Every row gives one point. Any point is a mix of the corners, with weights that add up to 1. It lies inside the corners' shape when no weight is negative. Say inside or outside, and name the corners with a negative weight.
(in the rows, 128 means zero)

Corners:
(1): [116 119 173]
(2): [150 108 149]
(3): [176 146 107]
(4): [102  99 157]
Points:
[103  98 170] => outside (3)
[143 109 150] => inside
[101  94 168] => outside (3)
[124 121 150] => outside (2)

Corners:
(1): [150  74 124 106 164 109 162  92 141 128  99]
(2): [162 152 112 153 127 167  75 109 173 132 137]
(3): [ 82 164  77  78 126 119 124 122 115  92 154]
(4): [163 143 106 167  94 125 145 168  92 163  93]
(5): [157 167 158 171 155  85  67 189 187 192 127]
(6): [103 127 122 126  91  78 159  93  92 102 115]
(7): [117 115  84 114  56 100  81 118 109 100 128]
(8): [ 96 140 100 171 124 156 157 107 171 140 110]
(9): [129 118 107 104 103 165 159 112 125 169 154]
(10): [113 118 112 128 129 165  75 130  99 127 178]
(11): [107 123 170 131 146 164 135 164 170 125 125]
(12): [106 104 148  78 168 191 110 127 122 190 127]
Points:
[117 125 106 117 122 140 121 131 129 134 136] => outside (2, 6)
[129 131 119 141 137 136 116 137 143 138 120] => outside (6, 9)
[114 129 121 134 131 140 131 121 142 146 121] => inside
[108 104 121  87 130 135 105 117 119 126 149] => outside (2, 4, 8)
[139 131 111 132 126 135 133 125 124 152 127] => outside (7, 11)

Corners:
(1): [121  91 115 116 166 129 134  89 129 169 133 122 136 112 134 112 139 100
 103 161]
(2): [150 125 139 134 150 141 129 153 120 107 142 156 120 146 128 121  89 151
 121 146]
(3): [125 155 162 112 109 124  83 114 105 125 136 215 114 103 142 125  93 153
 147 144]
(4): [164 102   7 133 173 116 134 103 116 118 158 105 129 122 130 180 124  94
 102 164]
(5): [141 100 152 142 122 134 122 151 139 113  51 127 149 137 146 110 128 130
 152 133]
(6): [154 149 111  98 158 114 101 155 100  73 138 110 123 153 106 113 202 117
 115 124]
(7): [100 116 139 110 104  89 147 166 145 119 116 116 105 108 118  96 109 121
 148  92]
(8): [134 108  50 114 148 113 144 133  95 142  95 129 118 152 135 146 166 149
 124 138]
(9): [155 137 137 154 172 137 109 172 200 101 145 110 115 139 127 139  99 144
 134 148]
(10): [146 141 150 138  83 100  69 151 139 146 102 133 151 153 114 120 119 145
 142 141]
(11): [146 146 151 162 131 184 138 165  95 165 144 137 124 156 114 125 115 102
 122  85]
(12): [167 135 124 182 157 128 105 136 109 118 128 113 116 153 148 132 111 146
 155 136]
(13): [ 99  62 135 117 150  92 155 158 173 131  81  98 117 128  97 145 162  49
  99 150]
(14): [ 66 138 107 118  68 105 133 116 107 105 122 114 111 150 103 124 123  86
 131  54]
(15): [143 128 146 179  94 130 151 122 113 123 108 118 121 130 102 110 115 126
  93 114]
(16): [133 135 115 109  98 159 139 147  93 135  95 110  98 119 130 112 107 165
 140 156]
(17): [100 130  98 109 160 137 108 137 113 116 152 115 172  95 122 125 104 124
  98 185]
(18): [111 147 151 137 134 106 138 150 123 105 102 117 146 153 133 127  97  80
 104 163]
(19): [137 145 132 123 155 113 140 117 117 122 118 157 121 148 111 145 120 138
 147 167]
(20): [106 127 143 128  62 121 145 171  92 104 110 134 133 155 142 110 151 146
 163 122]
(21): [146 108 153 144 103 117 136  93  75 144 111 122 165 154 131 169 130 107
  79 103]
Points:
[125 133 133 132 120 126 127 135 120 126 130 133 121 129 122 128 107 128
 128 138] => outside (5, 6, 8)
[128 130 129 132 120 136 133 146 112 131 121 126 120 137 121 123 118 123
 128 119] => inside
[133 119 123 125 134 125 128 135 122 130 117 128 133 129 126 126 125 124
 120 148] => outside (12, 14)
[141 128 135 141 130 123 120 131 120 122 113 124 131 147 132 142 126 112
 132 138] => outside (2, 7, 8, 15, 17)
[135 125 144 138 132 130 133 161 107 116 113 137 132 142 136 121 136 135
 124 127] => outside (1, 4, 10, 14, 16, 19)
